Rows are points. Examples show where two turns around zero, p and q, send a point. Where does a point land after both, in the order given? Backwards means that the second turn is done in reverse. Each puzzle has new turns, and all numbers are rounded.
(in the rows, 128 means zero)

Turn p:
[103 133  97] -> [132  96 104]
[160 137 132] -> [146 156 130]
[123 162 121] -> [124 136  94]
[125  79 161] -> [111 122 184]
Turn q:
[133 140 139] -> [118 136 139]
[155 112 121] -> [147 109 146]
[138 159  90] -> [161 165 133]
[ 86 101 162] -> [ 86 102  94]
Where do these land?
q, then p backwards: [144 176 151] -> [146 118 180]
p, then q: [117 126 128] -> [127 122 119]
q, then p: [149  86  83] -> [177 147 166]
q, then p: [118 103 148] -> [127  98 143]
p, then q: [112 148 130] -> [141 136 107]

Turn p:
[ 94 152  88 137  90 116] -> [136 147  69 102 126 106]
[158  92 110 148 176 119] -> [127  80 137 155 169 150]
[157 153 122 131 127 148] -> [148 157 135 147 143 134]
[ 76 154 163 137 125 137] -> [ 77 158 127 117 105 104]
[160 136 152 107 121  95] -> [157 122 169 111 129 108]
[ 93 111 132  87 125 144] -> [110 129 125  98  92 160]
[158  98 128 149 132 138] -> [141 103 133 167 130 135]
Turn q:
[127 133 206 140 115 126] -> [113 182 181 129 118 149]
[ 74 102 101 118  97  97] -> [ 64  83 126 133 130 114]
[113 145 140 126 159 126] -> [128 149 128 118 159 117]
[148 163 103 112 107 165] -> [144 132  80 106 105 155]
[153 123  95 115 134 157] -> [163 104 104 111 118 132]
[114 161 119 159 130 132] -> [121 143 103 147 153 150]
[142 109 133 134 136  80] -> [127 128 147 161 121  90]
[153  88 127 119 146 140] -> [163 104 153 118 120 116]
Where do these land?
p, then q: [138 151 142 149 155 146] -> [124 154 131 139 166 136]
q, then p: [129  84 126 146 134 144] -> [123 105 155 156 109 136]
p, then q: [147 153 118 110 161 174] -> [152 162 114 107 158 165]
p, then q: [130 121 144 116  56  90] -> [117 125 125 152  55  96]
q, then p backwards: [ 99  99 149 119 128 143] -> [125 125 147 103 161 109]
p, then q: [151 137 134 107  98  53] -> [142 140 153 126  79  63]
p, then q: [129 141 110 138 136 141] -> [140 129 111 130 148 131]
p, then q backwards: [102 138 102 139 155 134] -> [ 91 156 116 133 126 133]

Turn p:
[143  99  97  94 126 128 111 143] -> [127  92 104 106 111 137 132 159]
[125 115 127 124 103 113  97 128] -> [125 107 127 121 114 113  96 132]
[135 160 121 168 138 139 160 155] -> [134 177 137 166 123 148 143 139]
[151 167 123 152 133 144 142 121] -> [159 160 125 150 124 148 135 112]
[124 141 128 161 155 148 132 126] -> [123 145 140 150 139 161 133 114]
[ 94 102 136  97  88 123 118 100] -> [109  97 139  94 108  85 123 106]
[133 138 104  90 148 121 105 161] -> [127 132 102  90 128 152 118 166]
[122 110 176 130 117 131 139 109] -> [133 113 161 132 152  96 134 110]
[125 120 140 137 144 106 148 108] -> [116 130 117 144 154 112 138 113]
Turn q:
[136 115 145 137 130 116 146 146] -> [144 111 138 120 133 129 140 150]
[155 122 105 104 152 130  92 119] -> [128 121 106 127 162 122 108  87]
[131 131 125 141 114 126 117 114] -> [133 129 135 146 116 131 124 115]
[110 142 154 139 131 114 126 123] -> [122 127 145 140 119 116 112 152]
[105 111 151 139 103 133 128 144] -> [112 103 144 125 100 139 139 144]
[ 99 148 130 133 132 108 120 106] -> [111 143 137 153 120 101 116 135]
[144  99 149  94 121 178 177 145] -> [126 135 144  57 136 171 151 136]
[ 89 114 131 141 125 128 156 144] -> [106 127 133 129 116 130 161 163]
[173 148  93 138 162 156 110 129] -> [154 144  83 139 162 157 105 107]
[ 99 148 132 108  92  97 122 140] -> [118 123 127 120  83  85 128 131]
[167 130  93 133 146 122 115 100] -> [154 144 116 150 160 128 124  90]
Where do these land?
p, then q: [133 121 116 137 144 108 134  51] -> [117 165 148 172 160 124 156  93]
p, then q backwards: [125 117 134 152 142 106 130 139] -> [110 130 127 142 156 126 116 118]
q, then p backwards: [131 147 147 137 103 102 144 132] -> [142 132 133 123  87 139 132 146]
p, then q backwards: [133 118 122 135 103 134 118 144] -> [120 139 150 142 112 119 124 135]
p, then q: [130 186 112 104 143 119 115 143] -> [133 155  84 106 119 123  96 104]
q, then p: [143 126 119 107 137 114 118 120] -> [125 121 103 125 145 128 123 115]
q, then p: [126 116 147 143 134 225 129 141] -> [131 120 186  82  94 180 156 119]
q, then p: [118 125 128 129 138 178 170 135] -> [138 159 152  94 115 151 158 138]
q, then p backwards: [115 116 114 134 111 117 117 144] -> [132 106 109 127 118 129 141 115]
q, then p: [108 121 140 114 124 103 116 122] -> [106 124 128 129 141 101 113 129]
q, then p: [144 115 129 116 130 103 117 137] -> [123 106 107 134 145 118 131 132]

Turn p:
[152 156 134 140 139 133 141 125 105] -> [143 157 135 133 130 141 144 102 116]
[173  89 121  90 114 108  80  98 100] -> [153  77 129  78  80 144 125 119  92]
[107 113 132 131 130  94 159 108 157] -> [126 123 151 135 118  80 134 143 156]
[156  83 114 128 135 123 131 149 107] -> [171 116 108 113 121 137 145 157 117]
[142 105 113 161  79 122 118 180 164] -> [127 133 101 162  89 158 109 186 150]
[ 86 137 154 120 109 150 163  99 109] -> [ 80 131 145 116 150 118 173 115 144]
[123 151 121 153 162 143  97  97 163] -> [131 119 113 150 136 114  89  76 149]
[ 99 159 165 123 149 109 147 130 159] -> [115 139 179 152 157 107 112 125 146]
[151 161 100 112 141  90 112 139  81] -> [147 150 133 125 114 123 123 118  53]
[ 92 123 143 160 118 167 117 133 115] -> [ 98 111 102 155 155 149 151 121 141]
[127 132 111  90 133 169 143 149 146] -> [118 152 113  88 158 138 105 144 142]
Turn q:
[126 151 156 126  94 107 159 136 111] -> [111 155 137 103  87 124 134 140 103]
[ 88 135 161 111 126  96  93  94 107] -> [113 144 180 110 155 110  85 131 106]
[110 129 123 126 165 160 162 148 105] -> [103  97 126 130 142 155 170 149 118]
[162 147 132 156 161 148 139 170 129] -> [142 141 106 160 132 133 188 140 123]
[122 126  96 164 121 103 147 128 106] -> [105 114 106 119 119  99 143  96 107]
[140  86 139  97 103 102 112 125 166] -> [162 127 142 108 108 106  95 135 175]
[151 144  91  89 132 109 100  95 146] -> [135 157 115 107 160 143  99  92 166]
[ 95 137 160 100 139 137 124 101 184] -> [109 138 177 155 125 150  96 142 170]
[125 100 158 119 155 150  90 163 118] -> [163 112 141 141 162 118 135 179 125]
[166 118  99 162  95 137 145  92 126] -> [150 116 101 131  93 139 122  70 113]
[123 135  94 157 117 157 137 157 110] -> [115 108  77 144 124 130 142 134 103]
Where do these land?
p, then q: [157 153 113  94 120 141 107 130 150] -> [140 146 122 127 157 149  84 145 122]
p, then q: [106  97 152 101 158 165 132 180 141] -> [145 113 127 152 175 132 173 161 167]
q, then p: [139 152 109 102 144 126 116  88  98] -> [129 122 128  96 164 123 120  81 122]
q, then p: [148 119 171 162  99 114 128 137 147] -> [123 144 151 151  77 154 144 133 118]
p, then q: [124 107 108 124 178 148 130 162 116] -> [144 130 106 120 171 131 172 113 145]
p, then q: [152 111 137 163 100 135 191 135 111] -> [100 150 105 139  70 155 161 131 144]
p, then q: [114 153 146 152 102 125 150 113 129] -> [ 93 132 147 151  99 126 123 124 118]
p, then q backwards: [110 129 105  90 117 105  78 106 107] -> [ 90 111 118 151  92 124 144 113  80]
q, then p: [125 144 111 121 131 129  77  73 121] -> [144  96 122 130 144 129 109  64 113]
q, then p: [133 142 141 151 129  92 156 127 119] -> [101 141 160 126 118 111 155 126 122]
q, then p: [133 115 135 157 110 100 180  98 150] -> [ 83 110 153 120  85 123 155 126 153]
q, then p: [ 95 113 108 118 147 156  90 187 146] -> [171 130  94 167 148 112  96 173 126]

Turn p:
[132 162 109 175 120 115 134 104 134 140 141  82] -> [159 146 121 141  98 108 146 101 118 113 151  81]
[129 128 117 118 123  96 135  97 133 107 121  83] -> [156 118 126 115 122 107 115 115 153  88 123 101]
[157 158 125 138 162 106 132 127 115 102 103 158] -> [163 161 120  93 165 134 132 111 115 135 122 146]
[ 92 202 127 141  92 113 132 105 123 113 112  76] -> [115 179 114 108 107  90 113 114 123  78 155  71]
[144  83 117 121 125 177 143 151 124 138 144 145] -> [105  90 111 147 126 162 159 147 131 152 110 143]
[155  94 140  85 140 182  92 155 123 127 167 147] -> [111  89 121 141 119 204 103 157 119 151 118 156]
[148  97 138 119  88 163 125 145 138 151 146 153] -> [ 99 108 141 138  91 152 150 159 121 149 106 148]
[130 106 124  87 141 147 150 181 139 145 165 150] -> [111  94 125 130 136 162 142 175 150 156 160 157]
[119  95  98 119 116 169 118 152 155 116 126 146] -> [ 97 125 106 155 115 155 138 131 165 140 110 157]
[158  96 142 102 108 147 115 167 172 147 136 142] -> [126 122 148 149 100 160 132 184 150 148 111 157]
[ 99 139 145 178 107  93 124 134 112 104 123  84] -> [142 144 103 148 116  67 117 122 100  86 141 120]
[ 90 154 152 160 130 120 134  92 161 115 139 104] -> [127 153 157 157 128 112 130 100 123  76 155 109]
[125 136 129 129 131  88 144  88  93 119 118 162] -> [132 121 147  78 149  98 132  90 111 125 121 138]
[112 140 110 130 159  87 101 111 104 151 107 147] -> [142 136 139 110 149  98  94  90 127 168 135 127]
[132 132 146 119 176 116 142 109  93 146  72 139] -> [138 133 142 107 198 111 117 122 115 153 102 105]
Turn q:
[119 144 124 133 104 142  99  86 128 155 109 184] -> [141 138 113 123 104 157 142  77 132 127  82 161]
[128 107 158 132 112  99 124 123 126  84 165 107] -> [128  98 164 115 109 109 102 137 116  93 160 126]
[150 145 104 146 136 134 138 142 156  68 142 159] -> [172 129 121 107 127 167 125 169 151  93 138 116]
[106 148 101 132 178  97 166 129  80 137 141 137] -> [133 142  78 123 134 100 114 171 115 153 146 177]
[124  93 134 172 104  81 150 125 131 145  83 148] -> [111 124 104 141 105  88 123 139 118  89  62 120]
[160  90 144 108 122 168 130  96  93 151 138  80] -> [126 111 134 128 163 106 130  73  74 149 153  98]
[110 172 123 166 102 124  91 100 116  94 120 147] -> [140 157 125 143  93 169  98 108 130  85 129 161]
[123 111  97 122 140 114 110 144 126 130 129 126] -> [109 131 128 110 155 130 109 141 139 131 117 135]
[128 122 131  94 148 128 130 142 114 142 111 106] -> [114 142 145 133 153 111 138 137 115 159 130 129]
[127 141 109 134 103 203 148 144 118 166 162 154] -> [132 111  78 116 107 178 137 102 126 182 137  94]
[141 173 127  92 135 123 131 132 132 162 142  99] -> [143 142 141 150 136 109 124 115 158 180 151 131]
[122  74 170 113 116 104 132 158 136 117  67 128] -> [ 93 127 176 133 123 101 155 159  96 108  76 105]
[108 136 110 121 138 144 136 130 166  71 154 113] -> [130 141 138  96 127 148 139 150 157  99 180 114]
[147 136 160 128 153 131 108 141 169 170 128 105] -> [119  99 147 175 153 120 154 116 164 143 128 123]
Where do these land?
q, then p: [154 126  95 153 156 101 123 168  80 165 127 119] -> [148 143 105 162 139 115  96 105 131 199 130 139]
q, then p: [136  92 136 127 152 158 136 118 158 140 148 157] -> [127  84 127 129 157 135 157 135 164 123 112 123]
q, then p: [127 161 136 152  94 145 106 137 138 141  99  74] -> [130 162 131 168 107 117 127  93  98  94 143  97]
q, then p: [ 94 172 148 137 132 107  88 132 125 143 121  96] -> [106 164 158 156 112 118 138  98  97 123 149 155]
q, then p: [128  85 137 112 116 118 156  78 145 124 131 138] -> [143  99 139  77 140 109 124 132 152  97 114 130]
p, then q: [136 131 154 122 100 128 174 109 166 120 165 152] -> [144 110 144 111  77 127 161 158 100 126 151 105]
p, then q: [ 87 108 140 107 116 173 155 109 140  99 161  95] -> [ 89 128 124  94 118 148 138 148 116  72 169 109]
p, then q backwards: [111 136 139 147 111 100 104 161 147 102 106 109] -> [120 159 113 149 131  81 148 112 115 117 107 115]
q, then p: [115 166 105 140 158 123 134 162 102 145  74 109] -> [129 186 101 143 137 113 139 114 112 168 170 120]
q, then p: [124 142  93 156 126 116  99 147  84 144 107 164] -> [101 172 103 132 132 138 111 104 129 178 100 131]
p, then q: [131 108 181  73  88 137 125 122 150 117 145 148] -> [ 96 119 175 120  91 170 157 157 101 126 114 120]
p, then q: [147 117  93  93 135 128 130 108 148 116 152 147] -> [138 115 139 101 129 138 174 100 136 126 123 102]
q, then p: [174 121 106 144 179 130 133 115  82 109 129 156] -> [160 114  86 106 158 165 127 118 117 178 113 147]

Turn p:
[131 138 106 170 152 129 118 131 147 104 146 160 104 155] -> [153 123 107 174 136 131 117 124 150  96 155 138 103 144]
[121 127 138 104 120 113 185  92 109 143 114 111 126 152] -> [123 116 156 105 121 107 176 107  92 122 105 145 111 123]
[145 109 122 148 119 172  85 139 136  88 121 159 122 166] -> [161 138 119 153 117 165  85 133 145 100 111 102 108 168]
[127  93  83 155 132 164 118 141 163 146 104 148 117 141] -> [168 123  82 129 104 156 144 135 173 132 121 127 119 158]
[132 137  95 100 133 111  94 151 147 123 113 143 143 142] -> [121 174  90 140 128 122 123 130 126 127 125 125 148 159]
[145 117 107 169 128 124 114 149 143  80  91 150 134 120] -> [177 135  84 152 132 121  94 141 141 110 105 118 128 115]
[100 161 175 122 142 120  89 115 112 147 117 155 148  93] -> [ 98 130 146 121 144 108  72  90 144 170 128 148 144 125]
[107 116 113 142 122 138 118 150 168  94 109 110  85 147] -> [134 131 100 128 113 107 127 168 163  97 122 106  91 144]
[110 107 124 122 140 111  70 100 107 119 141 149 131  90] -> [ 95  96  93 121 148 137  79 100 124 134 136 116 152 139]
[167 133 144 102  88 123 194 110 162 156 151  99 125 126] -> [154 136 180  78 115 117 187 142 106 111 158 129 148 113]
[173 116 147 106 145 126 175 132 122 162 128  85 102 137] -> [142 130 162 107 154 127 194 141 106 153 138 103 108 118]
[108 170 125 153 126 128  73 107  83 128 136 115 154 105] -> [ 85 124 123 158 100 133  76  90 122 152 140 118 136  95]
[102 155 120 114 128 141 113 138  83 117 136 154 125  87] -> [ 95 130 112 123 132 149  78 131 109 148 134 163 118 111]
[127 123 174 117  97  90 184 139  96 175 164  97 143 133] -> [110  97 200 127 125 107 174 153  86 155 130 145 160 114]
[123 118 146  94 147 130 189 127 142 137 149  84 161 126] -> [103 137 167 104 150 134 192 137 133 113 110 137 147  97]
Turn q:
[160 120 127 138 103 108 116 133 131 155  94 130  99 106] -> [136 100 118 123 129  91 118 139 145 119  86 150 126 107]
[125 129 134 134 152 100  98 112 158 103 155 173 161  84] -> [129 139 139 149 150 127  99  68 133  93 160 166 148 142]
[139 142 119 124 111 125 144 158 101 103 102 172  98 103] -> [111 145 154 117 140 140 125 138 121 115  78 173 102 116]
[ 94 121 133 114 165 121 100  89 141  95 127 124 163 153] -> [118 148 126 130 140 126 108  97 100 136 159  98 165 174]
[134 123 142  96 106 161 104  91  93 130 113 170 115 159] -> [123 119 151  96  85 108 116 128  62 145 122 144 120 137]
[141  98 123 110 106 143 151 158 106 142 166 148 138 167] -> [113 119 152 101 100 147 143 176 131 136 171 148 119 120]
[ 80 106 147 123 101 110 112  98 108 118 104 150 153 128] -> [100 125 162 130 130 117 116 104  96 157 122 131 180 119]
[157 159 158 169 142 130 112 160 160 141 164  98 157 148] -> [160 129 128 164 129 122 104 143 159  94 176  83 102 110]
[117 140 116  87 150 125 168 151 114 167 146 120 103 129] -> [136 149 113 120 130 130 168 146 152 176 137 150  93 134]
[156 134 123 152 162  95 158 109 112 121 134  88 116 128] -> [134 117  98 152 174 115 170 149 122 108 129 113 120 143]
[156 120 153  87  99 118 169 169 129 132  91  91 155 111] -> [164 152 142  76 160 120 146 162 157 135 113 119 149  81]
[142 107 101 116 107  97 101 129 148 120 118 101  88 100] -> [ 98 119  88 104 129  95 132 114 162 106  96 135 139 123]
[121 174  79 142  99 118 146 131 164 111 107 135 115  98] -> [130 169 105 160 111 146 131 122 150 100  71 149 143 119]
[ 82 105 102 148 160 149 116  89 114 133 167 121 164  91] -> [116 101  93 152 139 177 132  73 107 150 168 132 151 131]
[115 116 162 148 105 167 108 126 102 150 150  92 114 140] -> [117  87 133 124 102 127 136 121 116 147 142  80 103  92]
[139 132  97 136 144 137 109 173 149 148 135  94 141 166] -> [129 134  92 129 117 139  95 171 165 131 152  98 116 133]
[120 151 161 153 164 170 165 100 146 109 103 170  98 165] -> [165 126 180 153 110 147 136 126  97 127  96 109 100 193]
Where do these land?
p, then q backwards: [132  79 116 103 116 112 130 131 124 115 149 192 133 159] -> [155 108  94 146 171 128 147  87 138  99 102 160 134 133]
q, then p: [114 149 165 100 115  89 143 143 162 134 131  75 103 116] -> [132 149 129 108 137  64 173 121 141 114 155 131 141  91]
p, then q: [153 152 120  94 118 120 104 148 157 124 126  97  74 116] -> [100 175  97 134 126 113 154 139 159 135 153 116  90 113]
q, then p backwards: [153 102 148 110 109 175 129 118  92 116 157 169 147 141] -> [142 142 131 110  78 146 167  96 101 138 166 132 103 114]
q, then p: [118 182 129 121 118 116 132 122 145 124 164 112  72 106] -> [152 115 114 111 101  77 137 122 120  98 154 151  92 101]
q, then p backwards: [142 153  82 151 113 106 126 109 102 112 123  95 176 136] -> [151 124  80 121 130  91 119 161 119  87 151 118 152 107]
q, then p: [130 172 122 149 120 111 118 118 100 136  99 135 140 152] -> [131 121 113 171 121 115 103 136 118 170 126 125 125 106]
q, then p: [139  72 146 143 144 156 144 136 118 129 149 155 117 173] -> [119 103 173 125 140 151 138 173 131 120 106 115 123 176]
q, then p: [137 164 101 137 129 139 158  96 132 123 104 137 165 121] -> [164 154 128 157 117 162 112 111 108 142 118 130 122  96]
q, then p: [110  96 151 125 164 166 122 130 117  91 108 154 140 148] -> [ 93 131 172 129 135 153 127 110 128 143 105  96 102 162]
q, then p: [134 135 175 144 149 100  95 147 188 129 142 100  97  83] -> [139 117 105 110 151  73 146  97 155  72 158  83 130 124]
q, then p backwards: [122  90 140  97 176 163 114 123 112 153 160 163 145 150] -> [140 139 134 119 107 142 116 109 111 182 154 167  72 113]
p, then q: [115 129 180 107 117 118  96 148 162 155 138 113  79  79] -> [116 152 123 113 127  88 121 118 192 164 190 121 121 134]
q, then p backwards: [111 138  96 144 134 113 146 122  86 108 109 112 130 106] -> [129 110 108 103 166 116 136 150  93 114 130 124 152 123]
q, then p backwards: [121 116 129 141 143 170 131 181 129 146 134 160 173 132] -> [146 139 147 151 117 188 118 145 113 132 160 156 117  98]
q, then p: [100 130  82 158  92 122 130  98 137 137 101  97 146 135] -> [137 132 101 143  79 143 134 126 141 144  91 130 163  89]
q, then p: [147 116  93 152 121 101 158 106 112 144  84 111 137 125] -> [156 141  92 156 142 145 145 137 132 152  84 142 147 112]
